Each wall is flat, endless, passes through zero and stands at right angles to its row. A trip goes straight from one point to another. List the walls that it crosses, first one first.

Walls:
(1): [-0.73, +2.04, -2.34]
(2): [-1.60, +0.80, -1.97]
(3): [+1.06, -1.53, -1.22]
(4): [+0.88, +0.18, -2.60]
(5): [+0.20, -0.91, -0.67]
(6): [+1.00, -0.11, -0.44]
Trips:
[+1.22, +0.46, -0.70] to [+0.38, -2.21, -1.53] -> 2, 1
[+1.63, -1.02, +3.01] to [+2.01, -0.36, -2.51] -> 3, 5, 4, 1, 2
[-0.46, -1.80, -1.06] to [+1.95, -0.07, -2.27] -> 1
[-0.69, +3.34, +0.14] to [-1.67, -1.24, +1.80] -> 1, 2

Walls:
(1): [-0.02, -0.20, +0.05, -2.04, +1.32, -0.72, -4.09, +0.78, +0.00]
(2): [+0.80, +0.86, -0.03, +1.47, +3.23, -1.46, -1.39, +1.34, +0.57]
(3): [+0.71, +0.78, +0.64, +0.93, +0.93, -1.74, -1.94, -0.18, +1.27]
(4): [-0.75, -0.04, +1.25, +0.47, +0.46, -0.71, +0.93, +1.62, +1.48]
(5): [+1.22, -0.06, +0.87, +0.19, +0.23, +0.52, +1.29, +1.01, +1.65]
(6): [+0.04, -1.49, -1.70, -1.18, -1.91, +0.68, -0.44, -0.82, -0.15]
Trips:
[-1.54, -1.60, +0.94, +0.13, -0.67, +1.20, +1.92, +2.61, +2.03] to [-0.37, -0.43, +0.10, -1.12, +0.61, +0.51, +4.89, +1.46, -1.00] -> none
[+0.83, -0.22, -0.62, +0.43, -0.47, -3.18, +1.16, +0.41, -2.10] to [-1.23, -0.02, -1.07, -2.70, +3.03, +3.36, +1.49, -0.21, -1.02] -> 3, 2, 6, 1

Walls:
(1): [-0.12, +1.64, -1.38, +1.08, -2.74, +0.69, +1.72, +5.15, +0.26, +1.22, -0.49, +1.43, +1.32, +0.78, +3.58, +2.57, +1.77, -0.70, +0.49, -0.48]
(2): [-1.00, +1.74, +1.05, +0.75, -1.04, -0.78, +0.23, -1.96, +2.62, +0.66, +2.26, -0.78, -0.37, +1.46, +2.12, -1.71, +1.36, -0.14, -2.47, -1.11]
(3): [+1.74, -0.04, -1.07, +0.52, +0.19, +1.14, -0.94, +1.43, -0.21, +0.11, +0.41, +0.39, -1.84, +2.13, +0.04, +2.30, +1.13, -0.47, -0.91, -1.30]
(4): [-1.01, -3.68, -1.19, -2.34, -3.68, -1.18, +0.67, -2.13, +1.11, +0.54, -0.01, +0.38, -3.23, -2.20, -0.96, +2.54, +1.93, -2.29, -0.36, +1.81]
(5): [-0.10, -0.66, -1.21, +1.33, +1.61, +1.21, -0.05, +0.41, -0.52, -1.80, +0.50, -3.91, -1.30, +1.13, -0.14, +0.85, -0.70, +1.00, -2.28, -0.58]
(6): [-0.63, -4.48, +2.57, +3.17, +0.43, -1.49, -1.10, +1.06, -1.16, -0.56, +1.67, +1.08, -0.52, -1.59, +0.01, -0.08, -1.91, -0.33, +0.18, +1.82]
Trips:
[+0.69, +2.77, +1.48, +0.39, -0.41, -1.49, +1.24, -0.99, -0.34, -1.22, +1.52, +0.97, -0.98, -0.92, +4.86, -2.48, +0.47, -0.48, +1.58, -2.39] to [+1.23, -0.29, +1.65, -1.20, +1.02, +2.72, -2.24, +1.68, +2.60, -0.94, +1.05, +0.29, -1.72, +3.18, -1.53, +1.24, -0.70, -2.30, -1.09, -0.69] -> 3, 5, 1
[+1.32, -2.06, +2.29, -0.29, -1.67, +1.42, +2.64, -2.01, -0.03, +2.21, -1.93, +0.34, -1.12, -0.51, +1.31, +1.64, +0.74, -0.04, +2.05, -1.35] to [+1.74, +2.35, -1.60, -0.01, +1.05, -0.34, -0.50, -2.38, +1.35, +2.98, -0.95, -0.12, +0.93, +0.91, +2.64, +1.24, -2.73, +2.60, -1.44, +0.36] -> 2, 4, 5
[-0.23, +0.01, -0.36, +0.97, +0.41, +1.32, +0.85, -0.27, -0.55, -1.35, +0.02, +2.24, +2.23, +0.60, -2.27, -2.67, -0.61, -0.53, +1.13, +0.10] to [+1.32, -0.09, +2.79, +1.22, +1.07, -2.89, +0.14, +1.33, -0.54, -2.88, +1.96, +1.94, +0.88, -1.10, +0.44, +2.20, -0.02, +0.00, -0.76, -0.55] -> 1, 3
[+0.86, -2.80, +0.60, -0.12, +1.86, +0.67, +0.69, -0.61, +0.50, +0.00, -1.00, -0.75, +0.89, +0.09, -1.60, +1.17, -1.22, +0.59, +1.49, +0.45] to [-0.62, +2.54, +2.22, +2.47, +1.98, +1.53, +2.16, -0.66, +1.91, -0.05, +0.36, -0.06, -1.45, -0.65, +0.63, -5.02, -1.06, -0.41, -2.58, -3.30] -> 4, 2, 6
[+0.20, +1.78, -0.84, -0.39, +3.32, +0.98, +1.11, +0.51, +1.20, +0.86, +2.70, -1.68, -0.16, -0.87, +1.25, +1.26, +0.93, +0.19, +0.06, +1.06] to [-1.08, -1.88, -0.58, -0.37, -1.82, +0.12, +0.76, +0.76, +1.16, -1.65, -0.20, -0.85, +2.26, +1.40, +0.22, -0.13, +0.24, -1.68, +1.61, +2.01] -> 3, 4, 2, 6, 5
[+0.61, +0.25, -2.86, -0.47, +0.62, +0.43, -0.71, +1.43, +0.46, +1.01, +1.00, -2.16, -1.63, +0.42, +1.24, -1.63, +0.71, -0.38, -1.02, +3.37] to [+0.72, +0.55, +0.96, -0.96, -1.12, -2.13, +2.31, -2.10, -1.11, +1.41, -2.19, -1.03, -1.12, -0.27, -1.17, -0.53, -1.44, +2.22, -0.25, -1.64] -> 1, 3, 5
